Each point is reached from the start by the listed moves, each made once or not at all, plus a little noise. Say if it took an odd or an even number of moves. Then give how often each move was made.

Moves:
(1): [ 52   8  23 -15]
(2): [ 3 38 15 10]
Start: [  5 -17 -11  18]
Points:
[56 -9 12  3] => odd (1, 0)
[60 29 27 13] => even (1, 1)
[ 7 21  4 28] => odd (0, 1)

Moves:
(1): [17 11  4  4]
(2): [  2  11 -12 -21]
(3): [-12  20  15  -1]
(4): [-14  10 -14  23]
Start: [ 8  8  8 16]
Points:
[ 1 60  0 21] => even (1, 1, 1, 1)
[12 29 -2 44] => even (1, 0, 0, 1)
[-15  49  -4  16] => odd (0, 1, 1, 1)

Moves:
(1): [ 13  10 -16  11   4  10 -23  16 -16]
(2): [-2 18  4  8  1  3  5  7 -1]
(3): [ 14   3  23   5 -10   6  -4 -12   4]
(4): [ -3  -5   7   7  15   4   3 -13  -3]
(5): [ -4  -9   2 -17  19  14 -12   9  24]
(6): [-15  -6  -2   0  -4  17  -5  -4   7]
(7): [  4 -13  20 -15  -1   8  16   6 -16]
(8): [ -9 -18  15  16  -9  -7   3  21  14]
(9): [  8  -7 -13   4   4  16   6  -3  10]
Start: [-25   6   8   3 -14   3  -7   6  -6]
Points:
[-23   8   1   0   7  37  -5  16  23] => odd (0, 1, 0, 0, 1, 0, 0, 0, 1)
[-36   9  42   6   6  49 -20  -8  26] => odd (0, 1, 1, 1, 1, 1, 0, 0, 0)
[-16 -15   6  11   5  60 -10   8 -26] => odd (1, 0, 0, 1, 0, 1, 1, 0, 1)
[-26 -14  30 -30   7  25  -4  18   2] => even (0, 0, 0, 0, 1, 0, 1, 0, 0)
[-16  -1  -1   8 -11  19   1   3   5] => odd (0, 0, 0, 0, 0, 0, 0, 0, 1)

Moves:
(1): [ 16   0  13   6 -16  -2   0   0  -5 -21  -9   8 -11]
(2): [ -3  15  -3  11   4  -8 -10  -9 -22  -3   1   0  -2]
(3): [ -5  -2  11  -5  12   8   0 -14  13  10  -5  12   2]
(4): [-24   0 -12  25   5   1   8   0   2  -4  -6   2  -6]
(5): [  3   1  11  -8  12   2   4   1  -9  -7  -1 -10  -5]
(6): [ 3 10 15 -8 13 12  9 -7 11  8 14 -2 -6]
(7): [ -3   8  14 -19  -3  -6  16  -5   2  -8   8   9   0]
(8): [ -1   1   3   4   6 -13  -7  16   3   5   8   0  -7]
(9): [-10   0   7   4   4  -4   0   2  12 -15   1 -12  16]
(10): [ -4  10  -3  10 -12 -21  14 -17  -8  10  -3  -3   4]
(11): [-10 -17   5   9  -1  -5  -4   1 -18  11  20  -5  -5]
(12): [  3  -6  -3   9  13  -6   1  11 -10  -8  12  -8  12]
Start: [-6  0 -9  0  2  4  4  4 -1  8 -8 -7 11]
Points:
[-10 -11  11  14  32  -7   2  24 -16  24  47 -21   6] => even (0, 0, 0, 0, 0, 1, 0, 1, 0, 0, 1, 1)
[-17  23  13  11  13 -22  20  -3  17  16  12 -24  19] => even (0, 0, 0, 0, 0, 1, 0, 1, 1, 1, 0, 0)
[-43   0  36  23   3 -23  42 -29 -11 -15  -2  -7   7] => even (1, 0, 1, 1, 1, 0, 1, 0, 1, 1, 1, 0)
[-55  13  10  60  47 -31  15 -14 -18  22  34 -23  20] => odd (0, 1, 1, 1, 0, 1, 0, 1, 1, 1, 1, 1)

Moves:
(1): [ 3  3 -2 -1  4 -4  5 -8 -1 -3 -1 -6  0  2  5  8  2  1  1  2]
(2): [ 3  8 -3  3 -5  2  8  4 -3  1  0  4  7 -7 10 -1  4 -5 -2  5]
(3): [ 0  1 14 -5  2 14 11 -3 -7  2  8 -5 -2  2  5  6 -3 -1 -6  2]
(4): [  4   1  -4  19   1  13   2   1  -2  -1   3 -10  -2  -7   7   6  -8  -6
  -3  -4]
(5): [ -2  10   9   3  18   5  -1 -14   3  -3  -5  -5   8  -8  -3  -7   5  -2
  -8  -1]
(6): [ 0 -3 -8 -7  3  6 -1  3  1 10 -4 -2  4  4 -4 -3  2  4 -4  1]
(7): [-6 -7  4  3  4 -2 20  1  3  2  4 -2  1 -1  6  2  6  4  2 -5]
(8): [ 9 -1  6 -4  8 -1 -2 20  0  3  4 -4  6  2 -5  8 -3  1  2  0]
(9): [ -1   1   3   2  -7   4  -1   1  17 -10  -9   6   5   3   0   2   6   4
  -6   1]
(10): [  1   8   2  -2  -8   0  -6  -1  -4   9  -7  -6  -1  12  -5  -1  -9   0
   4 -13]
(11): [  4   5 -14  -5  -4   6 -14  -4   8  -1  18   0   1   7  -2  -6 -10   2
  18 -11]
(12): [ -1  -6   7   1   5   1   6  -4  -3  17   2  15   9   3   1   5 -13   5
   8   9]
(13): [  2  -8  -4  -3   0  -9   2  -9  -1  -3  10  -2  13  11  -1  -3   0 -14
 -13  -2]
(14): [-7  5  1  4  8 -3 -4  6  2 -4 -4 10 -2 12 -5 -3 10  1 -4  0]
(15): [-3 -5  6 -3  3 -4 -6  4  9  2 -4  5 -3  0 21  0  8  7 -9 -4]
(16): [-18   1   0  -8  -4  -2  -6  -2   7   5   1  -5   1   3  -3   8  -1  -6
  12  -5]
(17): [ 5 -3  2  4 -5  4 -5 -2  2 -2 -2 -2  0 -2 -1  2 18 -1  8 -6]
(18): [-12   3  -6   1  -5 -19   0  -3  -4   8  16   5   9   3 -14  11   2  11
 -22   4]
(19): [ -4  -1  -3   8  -6   4 -12   7 -11 -14  -7  -2  12   1   6  -8   3   8
   9   1]
(20): [ -9  -2   6  -2   0  -8   2  -2   7  10   8 -10  -6   7  -8  -6   7   6
  -2  14]
Start: [ -6  -4   2  -4 -19  -6  15  -4  11   8   4   4   1 -11   0  -2   5 -12
   7   4]
Points:
[-12   5  -6   1 -26 -14  23  12  40  40  30 -15  21  14  10  17  10  16
 -16  -3] => even (1, 1, 0, 1, 0, 1, 1, 1, 1, 1, 1, 0, 0, 0, 1, 0, 0, 1, 0, 1)
[ -9  -7  16  14   1   4  33   4   1  41  10 -20  52   5   2  -9   0 -10
  -1  10] => odd (0, 1, 0, 1, 1, 1, 1, 1, 0, 1, 0, 1, 1, 0, 0, 0, 0, 0, 1, 1)
[ -9  -1  21 -25  -3   8  25 -11  38  28  29 -27  30  28 -18 -10   6  -8
  -8 -10] => even (0, 0, 1, 0, 1, 1, 1, 1, 1, 1, 1, 0, 1, 0, 0, 0, 0, 0, 0, 1)
[-18 -25  15  -8 -29  11  26  -7  34  23  26   8  40  16  32 -11  33   6
   8   9] => even (0, 1, 1, 0, 0, 1, 1, 0, 1, 0, 1, 1, 1, 0, 1, 0, 1, 0, 1, 1)
[ -6  -9  -7  -8 -15 -29  35   3  10  35  57  19  46   8  -6  14  -8  -8
   0   4] => odd (0, 1, 0, 0, 0, 0, 1, 1, 0, 0, 1, 1, 1, 0, 0, 0, 0, 1, 0, 0)
[-30   3   1   6 -11  -1 -36   1  34  24  14   7  60  32  -9   9  16   2
  -1 -24] => odd (0, 0, 0, 1, 1, 1, 0, 1, 1, 1, 1, 1, 1, 1, 1, 1, 1, 1, 1, 0)
[-27 -13   4  -4 -23  25  24 -11  30  33  39 -31  -3   2   0   6  15 -11
  31 -10] => even (0, 0, 1, 1, 0, 1, 1, 0, 0, 0, 1, 0, 0, 0, 0, 1, 1, 0, 0, 1)
